Rows are points. Two turns around zero, p and q, are shown by what they do to some points. Write where each new point lands after one turn and then the other. Backwards means that the second turn is done in reverse. Each puzzle has new turns, and all numbers are rounded.

Turn p:
-0.73, -0.45 => -0.69, -0.51
-1.63, +0.82 => -1.69, +0.69
-1.08, -1.22 => -0.98, -1.30
+1.51, +1.20 => +1.41, +1.31
+1.92, -0.35 => +1.94, -0.20
Turn q:
-1.34, +0.76 => +0.74, +1.35
+1.77, +0.30 => +0.32, -1.77
+0.50, -1.97 => -1.96, -0.52
-0.93, +0.91 => +0.90, +0.94
Where do these land?
p, then q: -1.22, +0.05 => -0.06, +1.22
p, then q: -0.83, -0.60 => -0.67, +0.77
p, then q: +0.52, +1.71 => +1.75, -0.37
p, then q: +2.19, +0.56 => +0.75, -2.13
q, then p: -0.66, -1.73 => -1.78, +0.50

Turn p:
-0.43, +0.39 => -0.53, -0.24
+0.37, +1.29 => -1.03, +0.86
-1.01, +0.84 => -1.17, -0.59
+1.07, -2.52 => +2.74, -0.03
Turn q:
+1.85, -1.16 => +2.17, -0.23
-0.93, +1.24 => -1.38, +0.71
+0.85, -0.47 => +0.97, -0.05
-1.77, +0.40 => -1.77, -0.42
Where do these land?
q, then p: +0.25, -3.04 => +3.03, +0.38
q, then p: -1.19, +0.39 => -0.34, -1.21
q, then p: +0.66, +1.03 => -1.06, +0.62
p, then q: -0.38, +0.92 => -0.90, -0.42
q, then p backwards: +0.65, +0.70 => +0.95, +0.11

Turn p:
+0.12, +0.17, +0.98 => +0.79, +0.56, -0.25
-0.39, +0.95, +0.00 => -0.42, +0.90, +0.25
-0.15, -3.48, +1.70 => +3.10, -2.28, +0.46
+1.08, +0.98, -1.24 => -1.58, +0.12, -1.07
-0.04, -0.12, +0.07 => +0.12, -0.07, +0.05
-0.61, +1.50, -1.51 => -2.01, +0.76, +0.55
Turn q:
+1.41, +0.47, -0.76 => +0.23, +1.27, -1.06
+1.64, -0.36, +1.12 => +1.84, +0.81, +0.15
+0.58, -1.20, +0.06 => +1.07, -0.53, -0.59
-0.22, +0.21, -0.34 => -0.44, +0.01, -0.13
-3.42, +0.89, -0.06 => -2.70, -1.56, +1.66
Where do these land?
q, then p: +1.44, +2.07, +0.10 => -0.96, +2.33, -0.20
p, then q: +0.45, +1.44, -0.50 => -1.56, +0.00, +0.28
q, then p: +0.26, -1.65, -1.17 => -0.99, -1.78, -0.12
p, then q backwards: -2.24, -0.31, +2.14 => +1.22, +0.31, +2.85
q, then p backwards: -0.66, -0.29, -0.51 => +0.39, -0.30, -0.73
p, then q: +0.74, -1.26, -0.06 => +0.73, -0.64, -1.09

Turn p:
+0.21, -1.72, -1.73 => +0.43, -1.98, -1.38
+0.67, +1.97, +1.48 => +0.21, +1.61, +1.97
-0.08, -0.26, +1.51 => -1.31, +0.31, +0.74
-0.80, +0.02, -1.27 => +0.68, +0.07, -1.33
Turn q:
+0.03, -0.43, +1.21 => -0.02, -0.81, +1.00
+0.31, -1.32, -0.21 => +0.16, -1.20, -0.64
-0.52, +1.31, +0.60 => -0.37, +1.09, +1.01
+1.91, +1.26, +0.84 => +2.04, +0.70, +1.13
-1.72, -0.82, -2.44 => -1.80, +0.22, -2.51
Where do these land?
q, then p: +1.64, +0.80, -1.48 => +2.10, -0.50, +0.93
p, then q: -2.08, -1.09, +0.60 => -1.73, +1.17, -1.24
p, then q: +0.24, +1.46, -0.49 => +1.35, +0.55, +0.56
q, then p: +0.20, -1.17, +1.37 => -1.52, -0.98, +0.09

Turn p:
-1.45, -0.03, +1.68, -0.32 => -1.85, -0.29, -0.62, -1.06
-0.80, +0.44, +1.13, -1.74 => -1.09, -0.18, +0.70, -1.86
-0.35, -1.52, -2.72, +0.68 => +2.63, +0.55, -1.74, +0.26
-0.07, +1.01, +1.51, -0.74 => -1.54, -0.12, +1.06, -0.57
+1.69, -0.32, +0.18, +0.59 => +0.43, -0.97, +0.65, +1.34
+0.97, +0.43, -1.78, +1.52 => +1.42, +1.03, -0.05, +1.88
Turn q:
+1.36, -0.80, -1.59, -0.81 => +1.52, +0.53, -0.93, +1.48
-0.14, -2.10, -0.80, +0.42 => +0.00, -1.18, -0.14, +1.96
-0.47, -0.15, +0.88, +0.75 => -0.86, -0.38, +0.82, -0.17
-1.79, +1.54, -0.41, +0.57 => -1.62, -0.13, -1.22, -1.39
-1.48, -1.02, +1.71, -1.28 => +0.58, -2.30, +1.00, -1.08
+1.71, +0.67, +0.03, +1.90 => -0.97, +2.13, +0.84, +0.89
+0.81, +1.86, +0.19, -1.55 => +1.34, +1.32, -0.36, -1.70
Where do these land?
p, then q: +0.73, -1.88, -1.59, -1.93 => +2.69, +0.78, +0.97, +1.23
q, then p: -1.12, +0.22, -1.26, -0.50 => +1.62, +0.42, -0.49, -0.29
p, then q: +0.16, +2.10, +0.31, +1.73 => -2.45, +0.42, +0.03, -1.15
p, then q backwards: +0.26, +1.12, +1.57, +0.14 => -0.40, -0.21, +0.71, +1.76
p, then q: -0.02, -1.57, +0.97, +0.57 => -0.08, -0.98, -0.64, +1.53

Turn p:
-1.47, -1.19, +0.69, -2.00 => -2.28, +1.50, +0.77, -0.11
-0.40, +1.15, -0.53, -2.04 => +0.19, +1.82, +0.61, -1.48
+0.92, -0.20, -1.79, +1.38 => +0.96, -0.90, -2.06, -0.17
+0.93, -0.23, +0.36, +1.67 => +0.59, -1.70, -0.29, +0.73
+1.33, -0.80, +0.98, +0.76 => -0.34, -1.92, +0.34, +0.11
+0.65, +0.28, +0.03, +1.96 => +1.17, -1.36, -0.49, +0.94
-1.96, +0.99, +0.26, -1.72 => -0.28, +2.56, +1.10, -0.01
Turn q:
+1.33, +1.43, +0.40, +0.96 => +1.57, -0.44, +0.79, +1.27
+0.90, -1.59, +1.17, +0.22 => -1.25, -0.58, -0.76, +1.51
-1.11, +0.80, +0.39, +0.43 => +0.04, +1.01, +1.08, -0.18
-0.12, -1.62, -2.85, +0.16 => +0.51, +0.63, -2.88, -1.35
-1.00, +0.97, +0.89, -1.77 => -0.87, -0.62, +1.78, -1.25
Where do these land?
p, then q: +0.10, +0.55, +0.92, -0.80 => -0.70, -0.41, +0.98, +0.43
p, then q backwards: -1.48, -0.76, +0.51, +1.16 => +0.72, -0.86, +1.30, +1.20
q, then p: -2.06, +0.66, -2.33, +0.88 => +1.56, +0.89, +1.12, -2.53
q, then p backwards: +1.82, +1.04, +0.03, -0.07 => +0.88, +0.72, +0.61, +1.65
q, then p: +1.63, -1.49, +0.88, -1.16 => -1.43, +0.15, -1.79, +1.31

Turn p:
+2.63, +0.67, -0.03, -3.96, -0.90, +1.62 => +0.78, -0.23, -0.90, -4.39, +2.07, -1.21
+0.41, +1.06, +0.24, -1.44, +0.41, -1.14 => -0.08, +1.23, +0.64, -1.60, -0.04, +0.63
-0.78, +1.36, +0.08, +1.19, +0.86, -0.73 => +0.42, +1.45, +0.15, +1.01, -1.23, +0.56
-1.17, -2.22, +1.21, +0.41, -0.75, -0.04 => -1.18, -2.02, -0.24, +1.04, +0.39, +1.32
+1.33, -1.48, +0.75, +0.73, +1.41, +0.15 => +0.37, +0.05, +0.57, +1.24, +2.23, +0.30
-0.71, -1.41, -2.33, +1.05, -0.58, +0.14 => -1.26, -1.06, +0.56, +1.36, -0.68, -2.01
-1.24, +1.05, -0.18, +1.16, +1.95, +0.23 => -0.11, +2.02, -0.81, +1.65, -0.63, +0.13
-0.69, +1.26, +1.07, +0.43, -1.23, -0.56 => +0.83, -0.34, -0.16, -0.35, -1.63, +1.27
+0.21, -0.27, -0.81, +0.42, -1.18, +0.32 => +0.23, -1.08, +0.19, +0.02, -0.50, -0.97
Turn q:
+1.63, +0.26, +0.31, -0.68, -1.72, -1.72 => +0.92, +1.37, -0.83, -1.49, -1.36, -1.31
-0.70, -1.42, -0.11, -0.08, -0.97, -0.12 => +0.99, -0.81, +1.00, -0.16, +0.02, -0.90
-1.18, +0.26, +1.62, +1.10, +1.48, -0.06 => -1.60, +0.34, +1.79, +0.32, -0.03, +1.23
+2.22, +1.14, +0.49, +1.74, +0.34, +0.90 => +0.30, +1.88, -0.95, +1.59, -1.06, +1.49
-0.82, +1.24, -1.18, -0.75, +0.06, +1.74 => -0.52, -1.91, -1.54, +0.47, +0.31, +0.77
-1.13, +0.14, -2.06, +0.06, -1.02, -2.16 => -0.90, -0.59, -0.36, +0.02, -0.16, -3.15
-0.01, -1.62, +0.93, -1.40, +1.83, +1.41 => +0.80, -0.26, +0.88, -0.76, +2.30, +1.86
Where do these land?
p, then q: -0.04, -0.53, +1.42, -0.13, -2.10, -0.55 => +2.25, -0.69, +0.66, -0.24, +0.80, +0.60
p, then q: +0.72, +0.48, -1.56, +1.36, -1.06, +0.41 => +0.67, +1.64, +0.52, -0.53, -0.93, -1.33
p, then q: +0.12, +2.38, +0.39, +0.87, +2.39, -0.18 => -1.14, +0.74, -2.42, +0.84, -1.76, +0.89
p, then q: +1.22, -0.79, -2.30, -1.00, -0.53, -2.17 => -0.89, +0.29, +1.99, -2.81, -0.67, +0.46
p, then q: -1.43, -0.06, -1.26, +1.84, -0.11, +0.35 => +0.07, +0.14, +0.82, +1.18, -1.62, -1.57
q, then p: +1.01, -1.95, +1.49, -1.95, +0.94, +1.42 => +0.95, +1.21, -1.31, -1.08, +2.86, -0.56
p, then q: -2.29, +0.54, -0.01, -0.98, -0.67, +0.19 => +0.40, -2.28, -0.48, +0.00, -0.31, -1.14
q, then p: -0.24, -0.66, +0.34, +0.27, +1.69, +1.39 => +0.51, +0.56, -1.42, +1.33, +1.06, +0.05
q, then p: +0.92, +0.59, +1.48, -0.29, -0.55, -0.85 => +0.41, -0.18, -0.59, -1.83, -0.76, -0.12

Turn p:
+2.03, +1.40, -1.57, +1.84, +2.12, -0.26 => +0.93, +0.29, +0.24, -3.02, -2.13, +1.36
+0.15, +0.61, -2.62, +1.53, +1.34, +1.27 => +1.00, +1.02, +1.93, -2.65, -0.14, +0.44
-0.01, -0.99, +2.11, -0.57, -1.88, -0.33 => -1.51, -1.36, -0.97, +1.76, +0.44, -1.03
-0.36, -1.51, -0.39, -0.64, +0.08, -0.65 => -0.94, +1.23, -0.60, +0.27, +0.77, +0.04
-0.15, +0.26, +1.08, -1.87, -0.12, +0.85 => +0.89, -0.94, -0.84, +1.07, +1.39, +0.20
-2.20, +1.04, +0.01, -0.41, +1.70, +0.43 => +1.54, +0.79, +1.42, +1.23, +0.34, +1.59
+0.45, -1.42, +1.28, +0.72, -1.58, -0.31 => -2.17, -0.98, -0.36, +0.49, -0.06, -0.96
+0.10, +0.62, +0.09, -0.59, -1.68, -0.99 => +0.26, -0.06, -0.82, +0.84, -0.61, -1.65
Turn q:
+0.95, -0.21, -2.02, +0.47, +0.16, +0.67 => +1.41, +0.32, +0.65, -1.61, +0.68, -0.37
+0.12, -1.01, -1.21, -0.67, +0.77, -0.91 => -0.22, +0.30, -0.37, -1.32, +1.03, +1.13
+1.42, +0.09, -0.54, -0.28, +1.71, +0.71 => +0.61, -0.77, +1.27, -1.44, -0.53, +0.95
-2.38, +0.08, +1.48, +0.82, -0.45, -0.02 => -0.89, -0.27, -2.04, +1.25, -1.01, -1.07
+2.08, -0.04, -0.99, -2.32, -0.13, +2.27 => -0.63, -0.61, +3.41, -1.52, +0.86, -0.64
-0.61, -0.53, +1.72, +1.40, -0.96, -1.29 => +0.33, -0.36, -1.65, +2.26, +0.21, +0.20
-1.59, +1.63, +1.55, +0.59, -1.10, -1.43 => -0.60, +1.39, -1.28, +2.38, -1.25, -0.20
Where do these land?
q, then p: -1.54, -1.89, +0.98, -0.25, -2.59, -0.38 => -0.42, +2.60, +1.50, -0.48, -1.41, +1.56
p, then q: -0.38, +1.52, -1.83, +1.75, +0.50, -0.74 => -0.76, +0.67, +1.71, +2.36, +0.17, -0.30
p, then q: +1.05, +1.48, +0.60, +0.68, +0.97, +1.53 => -0.66, -1.80, +1.10, -0.08, +1.58, -0.10
q, then p: -0.77, -0.14, -1.77, +1.02, +0.18, +1.00 => +0.81, +0.89, -2.03, -0.12, -0.20, -0.43
q, then p: -0.83, +1.08, -0.26, -1.88, +0.49, -1.97 => +2.05, -0.56, +1.97, +0.91, +0.43, -0.44
p, then q: +0.79, -1.33, +1.50, +0.49, +0.67, +0.95 => -1.06, -1.25, -0.99, -1.33, +0.08, -0.90
q, then p backwards: +1.68, -0.72, +0.79, -1.81, -0.21, -0.39 => -1.32, -1.07, +1.03, +0.75, +0.76, +1.53
